Each row is a point. The points of each table are mixes of a few directions, plus a little noise. How many directions does each table use, and how many do they share? Where both have some left over, give the other angles between the two spaces (their principal angles), to ten degrees, smallest first.
In the rows, zero is written as 128.

First:
[[110  72]
 [137 156]
 [105  61]
 [156 206]
 [144 175]
 [118  99]]
Second:
[[ 66 126]
 [122 128]
 [222 131]
 [ 97 127]
 [184 130]
 [ 77 127]]
Directions: first 1, second 1, shared 0; angles 70

First, 6 rows:
[[144 125 146 123]
 [123 129 122 129]
 [ 75 136  64 146]
 [194 118 205 107]
 [179 120 188 111]
 [ 54 139  42 151]]
Second, 6 rows:
[[ 99 154  87 131]
 [ 84 112  63 118]
 [102 141  90 129]
 [168 201 164 115]
 [165  75 158  89]
 [150  84 206 186]]
Directions: first 1, second 3, shared 1

First (7 x 9):
[[141  89 155 165 134 167  98 203 110]
 [145 124 130  88 100 139 165 107  97]
 [152  54 164  72  33 119 167 138  94]
 [ 99 135 139 122  91  75 138  95 123]
 [ 56 161 165 103 146 120 152  90 132]
 [149 177  45 157 219 125  88 104 229]
 [155 156 100 189 170 150  91 162 109]]
Second:
[[156 104 213 175 150  10 114 143  67]
 [ 84 142   7 117  72 165 126 129 161]
 [129 137  78 118 140 162 166 122 168]
 [ 75 160 100 114 140 170 171 120 125]
 [100 151 104  92 173 163 119 120 136]
 [189  93 235 179 102  74 147 135 100]
 [175 114 175 120 181 110 109 127 136]
 [138 114 198 138  84 124  90 131  94]
 [104 140  43 100 110 174 111 125 164]]
Directions: first 5, second 5, shared 2; angles 50, 70, 90

First, 9 rows:
[[175 108 113 104 114 164  82 107 148 118 133 109]
 [121 128 103 138 124 137 149 170  80 126 132 130]
 [155 142 107 131 126 144 120 138  42  92 139 138]
 [106 132 227 193 103 172  73 146 207 108  99 160]
 [126 136 133 135 146 110 145 124  81 108 122 126]
 [ 96 148 135 110 138  80 150  86 185 167 134 143]
 [154 119 106  88 131 120 114  84 162 144 138 109]
 [108 135 121 145 116 137 139 164 122 138 134 145]
 [112 104 107 110 158  89 181 133 124 151 119  90]]
Second (10 x 12):
[[143 107 133 154 120 108 132 130 124 103 104 160]
 [ 15 181 161  73 207 249  91 102  86 168 138  70]
 [105 126 142 132 146 147 121 122 112 121 111 135]
 [106 135 137 122 143 149 121 123 119 131 125 122]
 [163 100 128 160 105  87 138 134 133  98 106 165]
 [136 142 116 107 121 126 131 132 141 149 154 104]
 [182 129  96 118  86  79 148 142 165 146 166 112]
 [108 145 128 107 140 151 122 124 127 147 144 103]
 [179 103 112 153  92  73 145 139 147 110 125 153]
 [141 111 131 149 121 110 132 128 127 109 111 152]]
Directions: first 5, second 2, shared 0; angles 40, 90

First:
[[ 36  22 216 136 109 139  66 167 158 164 128 100 178 138 177 123 131 116
   71  62]
 [110 124 127 106 131 118 116 123 123 144 120 130 109 132 128 123 138 104
  144 113]
 [135 137 122 123 128 124 133 123 124 123 129 122 111 126 118 128 127 120
  136 120]
 [132 125 128 141 128 137 132 133 131 123 131 131 145 130 136 131 124 143
  118 142]
 [160 171  83 115 141 119 149 109 113 125 120 156 110 130 116 128 135 126
  162 169]
 [132 120 136 145 126 136 131 135 134 121 135 126 149 129 134 130 121 146
  111 137]
 [161 171 107 116 125 122 147 112 117 105 137 107  78 112  89 131 122 117
  148 112]
 [158 152 101 138 135 133 149 122 124 117 127 148 141 132 128 132 127 149
  135 170]]
Second (11 x 20):
[[145 113 144 176 121 155 139 147 145 105 145 122 184 127 143 136 110 181
   85 154]
 [ 77  90 161 101 123 115  93 134 131 156 119 111 108 130 136 121 139  86
  128  74]
 [147 135 128 146 124 138 139 131 132 110 138 119 136 122 122 132 118 148
  115 133]
 [ 65  80 189  92 109 113  80 137 136 148 129  65  67 113 113 120 133  63
  118   7]
 [156 129 126 173 126 152 147 140 139 105 141 136 181 130 140 136 113 182
   98 172]
 [125 133 114 118 136 121 128 123 122 140 118 149 131 136 135 126 136 122
  143 147]
 [141 147 102 124 138 124 139 119 120 133 120 156 135 135 132 128 134 133
  146 165]
 [126 131 111 123 138 123 130 124 123 143 117 159 146 140 143 126 137 131
  142 163]
 [158 164 112 120 125 124 145 115 119 106 137 107  82 113  93 130 122 119
  142 109]
 [136 140 106 127 138 125 137 122 122 135 120 158 143 138 138 128 134 136
  142 167]
 [133 147 115 108 130 117 130 116 118 130 124 126  93 124 111 126 133 106
  149 116]]
Directions: first 3, second 3, shared 3
